Each row is a point. Each copy is the shape, with its points in the same order, stretched, turned, moved and blurred by noise. Say if it was mirrored as well.
In the rows, 128 means zero.

Shape (8 x 3):
[[136 146 113]
 [120 108 126]
 [186 103 156]
 [ 95 128 146]
 [161  96 132]
 [114 121  84]
 [ 93  92 172]
 [ 91 167  88]]
Copy 1 (8 x 3):
[[102 108 124]
 [155 133 141]
 [113 205 135]
 [133 113 182]
 [145 172 127]
 [153  87  97]
 [168 150 216]
 [112  53 126]]
Copy 1 is: only turned
Copy 2 (8 x 3):
[[148 120 139]
 [116 119  94]
 [127  42 101]
 [ 82 124 104]
 [136  77  87]
 [163 149 109]
 [ 47  99  65]
 [147 179 151]]
Copy 2 is: only turned

Shape (8 x 4):
[[160 130  99 179]
 [117 172 131  92]
 [ 70 122 164 145]
 [ 72 127  92 123]
 [165 125 155 107]
 [136  75  74 151]
 [132  86 141 146]
 [113  84 158  85]]
Copy 1 (8 x 4):
[[171 188  83 146]
 [139 121 178  86]
 [ 52 112 105 123]
 [ 82 147 110  43]
 [165  81 139 158]
 [141 134  52  93]
 [115  99  73 146]
 [ 99  35 120 116]]
Copy 1 is: only turned
Copy 2 (8 x 4):
[[149 114 101 160]
 [146 136 105  72]
 [117 184 187 148]
 [ 78 171 127 128]
 [141  82 127  86]
 [ 60 104 117 153]
 [ 97 115 160 142]
 [ 70 107 170  90]]
Copy 2 is: only turned
Copy 3 (8 x 4):
[[137 185 139 108]
 [169  95 104 107]
 [149 119  84 176]
 [141 124  52 130]
 [127 119 177 110]
 [ 87 168 130 100]
 [100 147 149 138]
 [ 92  89 149 136]]
Copy 3 is: mirrored

Shape (9 x 6):
[[169  80  72 110 154 149]
 [ 67 187 150  77 168  72]
 [151 111  55 123 120 128]
 [153 125 108 117 101 173]
 [157 177 162 151 162 122]
 [113 107 114 137 142 118]
 [122 161 115  93 187 182]
 [150 148 166  91 129 131]
 [133  66  71 149 139 133]]
Copy 1 (9 x 6):
[[ 48 152 143 103 123 139]
 [167  85  59 136 155  83]
 [ 94 135 133  84  78 134]
 [114 168 155  92 122 134]
 [143 123 157 165 139  87]
 [102 124 122 144 121 142]
 [113 188 106 126 139  76]
 [143 124 139 121 171 124]
 [ 58 133 129 127  91 155]]
Copy 1 is: mirrored
Copy 2 (9 x 6):
[[139  91  32 144 192 140]
 [178 242 158 152 113 112]
 [120 107  37 170 157 164]
 [ 87 101  84 128 155 136]
 [146 143 165  80  96 168]
 [159 112 112 159 134 130]
 [161 164 154 105 199 152]
 [112 156 110 104 121 108]
 [154  60  59 170 161 144]]
Copy 2 is: only turned

Shape (13 x 8):
[[183 124 167 120 151 117 142 135]
 [151 110 157 116 128 152 148  80]
 [146 123 103 156 111 151 136 124]
 [134 110 117  99 125 122 102 102]
 [140 131 186 111  90 140 121 130]
 [139 113 125 160 152 109 105 112]
 [116 131 101 163  95 133 201 166]
 [168 110 158 122 127 131 139 118]
 [169 137 140 138 148  94 176 124]
 [133 145 154 133 151 163 138 151]
 [150 133  92 108 141 126 126 148]
 [122 148 109 156  64 111 109 105]
 [121 122 162 178 156 166 149 179]]
Copy 1 (13 x 8):
[[128 155 127 124  53 133 168 139]
 [ 94 142 106  90 115 128 181 194]
 [117 122  93 131 142 163 152 125]
 [105  98 108  95 110 116 169 141]
 [ 93  97 176 119  88 154 139 158]
 [ 98 163 100 106 118 105 138  93]
 [178  99 100 128 138 205  69 130]
 [108 139 119 102  79 143 166 153]
 [145 162  84 135  62 143 120 147]
 [154 128 161 139 139 130 164 127]
 [165  98 103 139 107 140 172 114]
 [ 77  94 104 153 124 164  90 123]
 [155 155 169 117 156 144 130  88]]
Copy 1 is: mirrored
Copy 2 (13 x 8):
[[103 114 122 112 133  95 162 118]
 [119 140 142  82 141 138 121 105]
 [162 131 107 126 125 146 121  97]
 [ 85 163 120 122 122 152 136 138]
 [ 70 140 119 105 120 109  98 117]
 [138 156 144 150 127 136 142 116]
 [249 135  85 122 160 117  93 125]
 [110 140 122 105 137 114 133 106]
 [175 127 118 113 130  82 163 137]
 [132  82 128 132 141 133 129 117]
 [122 111  89 142 124 140 164 139]
 [137 178 106 137  83 131 103 138]
 [185  93 139 148 175 121 102  83]]
Copy 2 is: mirrored
Copy 3 (13 x 8):
[[154 158 144 126  83 140 156 108]
 [149 143 129 150 121 134 162  83]
 [125  96 136 126 139 166 128 127]
 [129 137 149 125 126 107 126 118]
 [153 158 123 108 116 143 113  80]
 [111 116 119 127 106 113 150 129]
 [128  99 113 150 157 202 118 175]
 [134 145 136 132 103 141 156 101]
 [128 146 130 173  81 155 163 126]
 [168 101 118  93 120 150 127 130]
 [133 109 165 128 116 137 116 159]
 [ 89 123 119 149 133 148  88 100]
 [167  86 109  74 129 172 140 157]]
Copy 3 is: mirrored
Copy 4 (13 x 8):
[[118  99 189 135 128 111 149 112]
 [151 120 171 160 104 147 105 106]
 [125 136 147 139 109 153 109 161]
 [141 135 109 119  99 148 141  86]
 [150 116 178 111 154 113  96 124]
 [124 125 118 143 111 109 157 113]
 [ 79 150 186 147 177 166  95 178]
 [139 108 180 137 132 134 129 120]
 [ 79 136 190 142 127 120 161 109]
 [117  89 147 137 154 116  92 143]
 [103 118 129 103 108 157 138 116]
 [104 195 138 104  97 122 123 138]
 [126  58 169 154 206 122  99 180]]
Copy 4 is: mirrored

Shape (13 x 9):
[[153 163 166  94  99 166 132 162 163]
 [132 109  67 165 152 175 161  91 113]
 [116 125  90 126  81  78  75  94  77]
 [146  89 130  71 170 147  83  96 125]
 [158 145 157  70 116  95  86 179 127]
 [ 97  95  76 102  83 149 135 104 128]
 [127 116 161 136  91 143 100 172  86]
 [107  86 146 120 155  79  87 131 116]
 [136  79 114 121 124 135 125 117 154]
 [135  83  94 110 164  92 177  84  98]
 [ 94 151  77 104  97  72 160 148  71]
 [ 77 153 132 162 122 159 170 154 163]
 [168 126 147  81 141 139 133  83  95]]
Copy 1 (13 x 9):
[[ 68  96 153  95  98  96 154 121  58]
 [173 136 135 163 160 179 165 113 135]
 [208 135 132 107 119 109 103 110 102]
 [117  53 157 156 151  94 100  86 118]
 [ 89 115 153 106 112  49 115 127  78]
 [167  79 153  87 164 144 137 106  99]
 [125 112  77  90 122 104 141 134 108]
 [142 103 135 147 132 105  86 154 159]
 [147  65 151 137 158 122 134 145 117]
 [163 129 140 169 189 147 102 150 114]
 [152 206 143  79 146 128 103 137  89]
 [107 145 149  99 104 170 155 156 132]
 [118 100 125 150 143 112 107 101  62]]
Copy 1 is: mirrored
Copy 2 (13 x 9):
[[ 96 140 133  91 197 144 170 122 152]
 [138 129  97 103  54 122 151 174 129]
 [156 155 115 209 117 132  98  91  78]
 [168 100  74 119 161 113 109 122 106]
 [106 154 108 137 203 129 127  67 102]
 [164 127 155 120 105 151 147 152  97]
 [ 76 134 122 142 195 146 129 156  73]
 [106  97 121 139 150 108  82 106  72]
 [135 111 140 108 131  86 124 145  97]
 [138  99 105 129  40  85 160  91 108]
 [107 172 128 154  71 181 170  71  87]
 [ 71 114 171  69 116 184 140 164 140]
 [139 103  76 149 137 113 173 107 146]]
Copy 2 is: only turned
Copy 3 (13 x 9):
[[212  90 162 111 121 130 173 118 125]
 [122 199  53  74  91 121  76 136 170]
 [ 60  75  80 101 126 113 123 181  72]
 [138 132 181  55 158 141  92 106 166]
 [182  73 175 149 188 123 140 134  96]
 [ 90 137 106  57  95 179 136 168  94]
 [162  76 141 125  88 139  79 116 104]
 [ 89  77 139 128 129 155  58  72 120]
 [138 138 101  62 122 171 100  99 114]
 [ 90 200 113 101 144 103  69 108 100]
 [ 59 138 100 197 120 112 135 199  58]
 [137 115  85 136  54 151 137  90 158]
 [148 150 181  64 161  73 116 127 117]]
Copy 3 is: only turned
Copy 4 (13 x 9):
[[183 114 189 155 165 137 188 145 122]
 [ 76 101  89  77  85 111  95  63  61]
 [ 82 145 144  70  98  91  78 112 195]
 [ 92  80 192 132 167 112 101 152 143]
 [173 134 192 146 166 145 117 193 195]
 [100  95 133  82 119  47 118 131 112]
 [143 170 170 139 102 129 105 138 142]
 [ 83 134 129 137 163  93  89 149 163]
 [111 100 137 115 175  75 120 112 110]
 [ 39 109  99  49 144 104  96 127 100]
 [101 145  83  49  76 106  88 176 166]
 [122 117  69 144 113  93 175 111  74]
 [ 85 113 204  85 148 150 140 134 122]]
Copy 4 is: only turned
